Each row is a point. The last column is the point's height on a tilted bowl or saddle (a function of degree 2), plus a little noise. Along how many of its main directions does it bend up, bend down or stay straight?

Points:
[[ 48  11 -27  60]
 [ 11  -5   5   0]
 [-31  -4  -4  -2]
 [ 18   5  21  -8]
 [  4   9  60 -14]
 [ 11  -5  13  -4]
 [-28 -14 -26 -25]
 [ 40  32   6  -9]
 [-24 -30  43  -7]
 [ -9 -18 -15 -12]
 [ 12 -24  57 -43]
 [ -5   2  23   0]
 [ 14   9  -6   4]
 [  1  -1 -19   0]
 [ 30   9 -11  20]]
Directions: 1 up, 2 down, 0 straight

Points (16 x 4):
[[ 26  24  18 -15]
 [  7 -18  11 -11]
 [ -8 -17   6 -12]
 [  6  16  11  -7]
 [ -2   8 -31 -25]
 [ -7 -35  -2 -22]
 [ -6 -13   9 -10]
 [  4  -3  -5  -8]
 [-22 -37  30 -41]
 [ -6  34   6 -17]
 [ -4  20  15 -10]
 [-31 -31   4 -33]
 [ -1 -25   8 -14]
 [-60   4   4 -60]
 [ -4 -17 -10 -13]
 [ 34  -4  23 -20]]
Directions: 0 up, 3 down, 0 straight

Points, 17 rows:
[[-16  60  14  -5]
 [ 20 -19  -4 -28]
 [  6  51 -34 -32]
 [ -9 -54  11 -23]
 [-21  14  -4 -17]
 [-10   2  15 -10]
 [-32  48  31 -25]
 [-17 -27 -10  -4]
 [ 23  40 -36 -32]
 [  9  12 -41 -26]
 [ 24 -13   4 -27]
 [ 11  33   9  11]
 [ 22 -48   6 -52]
 [-59 -27 -51  31]
 [ 35  13 -18 -31]
 [ 39 -20 -24 -60]
 [ 18  14  21   6]]
Directions: 1 up, 2 down, 0 straight

Points (26 x 5):
[[ 18 -49  18   1  36]
 [-10 -16 -19  -2  12]
 [-16  14  34  27  15]
 [ 17  25 -29 -19  20]
 [ 13  13   0  14   7]
 [ 19  -9   6   9  11]
 [ -7  -2  34   5  -6]
 [ -8   1   1 -10   7]
 [ 12 -38  -1  -5  28]
 [ -2 -26  10   1   9]
 [ 52 -28 -30  13  29]
 [-23  26 -23  -6  24]
 [ 30  -2  13   3  18]
 [ 23 -38 -34 -27  50]
 [-13 -16   9  10   7]
 [ 14  60 -16   3  41]
 [ -2  18  -8  11   5]
 [ -2  14  12 -18   6]
 [  7 -12  -1  20   5]
 [-22  17 -18  14   9]
 [-13  -2  28  18   4]
 [  0 -46  16   2  24]
 [-14 -30 -17 -38  40]
 [ 34  24  -4 -35  38]
 [ 24  50  31   4  52]
 [ 46  24 -18 -49  60]]
Directions: 3 up, 1 down, 0 straight

Points (27 x 5):
[[  1   4  23  22 -19]
 [ 15  -2  12  -2 -19]
 [-46   9  30  -9 -15]
 [-26 -28  35   8 -52]
 [-22  60   7  10 -60]
 [  9 -19 -11   6  -3]
 [  0  -2  41  32 -30]
 [ -6  23   5  -2 -15]
 [  6  21  10   6 -17]
 [-15 -11   8   8 -18]
 [-13 -11   2   3 -14]
 [-12   2  -5 -27 -22]
 [  2 -17  22  -5 -24]
 [-35 -15 -32   0 -22]
 [ 12 -35 -16  10   0]
 [  0 -28  -3   9 -17]
 [  6  12   6 -23 -16]
 [  9  14 -19  44 -41]
 [  3   2 -13  14  -7]
 [  5 -18  -7 -13  -9]
 [ -3  25  14  -2  -9]
 [  4  14   4  -1 -13]
 [  0 -31 -14  -9  -6]
 [ 14 -26 -10 -19 -13]
 [ -4  27  18  -1  -5]
 [-22 -21  26  18 -39]
 [ -1 -11  -2  -6  -9]]
Directions: 1 up, 3 down, 0 straight

Points, 46 rows:
[[ 17 -22   0   5  -3  -9 -13]
 [ 10  24 -22 -25  -2 -13  25]
 [ 11   1   5  -7   8 -22  -7]
 [-58  10 -11  31  30   7  35]
 [ -7  -9 -18  12   3  33   7]
 [ 22  17   3  27  -7  27   3]
 [-15  -8  -3  12  39 -15  12]
 [  5 -30  -1 -15  -5 -22 -15]
 [ -5  11   2  16 -22  -9   1]
 [ -9   8  21  17 -11  27  14]
 [-11 -10   0  -4   4 -21  -7]
 [  6  19 -32  20  22  -6  31]
 [ -9 -19  18   0  35 -21  -8]
 [-20 -10   3  28  -2  19  18]
 [ -2 -10   0 -25 -12  -4   3]
 [ 13  -8 -19  25  39 -10  38]
 [ -4   2  20  -7   6 -18  -9]
 [ -1   2 -12  20   2  -2   5]
 [  2 -10   6   0   3  36   1]
 [ -3 -23  21 -60   2  -3  29]
 [ 15 -16  -5   5 -12  12  -8]
 [ 21  35   9  -4  25  35  12]
 [  5 -10  -6   2 -24 -11  -8]
 [ 14  25  19  -1   8  12  -1]
 [ -2  -4 -22  25  -9   0   7]
 [  2   2   2  13   2  34   4]
 [  1  -8  13  -3  23  27  -3]
 [ 35  -2   8   0   9  20  -7]
 [ -1  15   2 -13 -12 -15   2]
 [ 13  26   4  -9 -25  15  12]
 [ 11  -9 -38   5  -5 -13   6]
 [ 24 -15   7 -12  35 -16   0]
 [ -1 -26   6  -3   9  -7 -11]
 [ 22 -14   5  -3   6 -27 -14]
 [ -4  12  11  20 -17  -3   3]
 [-49   9   2  40 -13  44  60]
 [ 15  -3   3  25  -8   4  -2]
 [-23   3 -21  35  16  15  28]
 [ 19  16  -9 -27 -23 -18  14]
 [  5 -16  11   1  -3 -10 -13]
 [-16   6  16  -2  27  34   6]
 [ -3 -14   0  30   6 -13   9]
 [ 12 -14 -39  -5  -4  18   7]
 [ 19 -22  46  13   7   8 -13]
 [-21  -4 -29 -10  -4 -22   4]
 [  1   7  10  58 -12 -12  36]]
Directions: 2 up, 0 down, 4 straight

Points (39 x 7):
[[-11  26 -21   1  26  10 -13]
 [ -3  28  23   6 -17  16   2]
 [-48   1 -19  14  24 -17  60]
 [ 15  -2  29 -16   4  20   7]
 [ -6   5  -6  28  -7  -5  11]
 [-31   2 -12 -21 -20  37   0]
 [-19  -6 -26 -21  -9 -24  16]
 [  7 -30  30  31   6 -17  18]
 [-27  13 -18  -1  21  41   5]
 [ 15  -4 -41  -1 -13  24  -6]
 [ 49 -22  12 -58   8 -13  14]
 [ 10 -51  11  25  32  24 -13]
 [ 36   1 -18 -17  12 -22   4]
 [  3  15  10 -23  42  13  -9]
 [ -1   5  -4  16  19 -34   0]
 [-16 -10  -6 -13  44 -34  25]
 [-15   6  21  -2 -31  -7  -5]
 [  9 -14  -2 -14 -49  12  -8]
 [ 20 -22  -7  22  -6   7  -2]
 [ -1 -16 -36 -11  10 -24  28]
 [-25  19  43   9 -36   6 -18]
 [ -8  33  -2  11   9 -48 -55]
 [ 27  -4  -9   6   5 -12   0]
 [ 41  17 -52 -22  40  28 -42]
 [ 25 -57   0  -3 -22   7 -58]
 [-60 -12 -19  12 -34  37  35]
 [-11   1  13  20  -2  -9   7]
 [-33  39  -1  -8   2  26 -14]
 [-17  -1 -17 -25 -24   9   3]
 [ 16 -16  40 -18  13 -46  -2]
 [  7   2 -14 -24 -13 -10  10]
 [ 30 -10  18  34  17  13 -19]
 [-14  -1 -19  30  -8  -1  29]
 [-13  -3 -15  19  22   8  20]
 [ -7 -35  23 -14 -29  14 -32]
 [ 12  23   7  12  20 -18 -28]
 [ -8  27  18   6 -35  13   4]
 [  6 -19  19  31   6  14   5]
 [ -6  22  12   6 -17 -18 -13]]
Directions: 1 up, 2 down, 3 straight
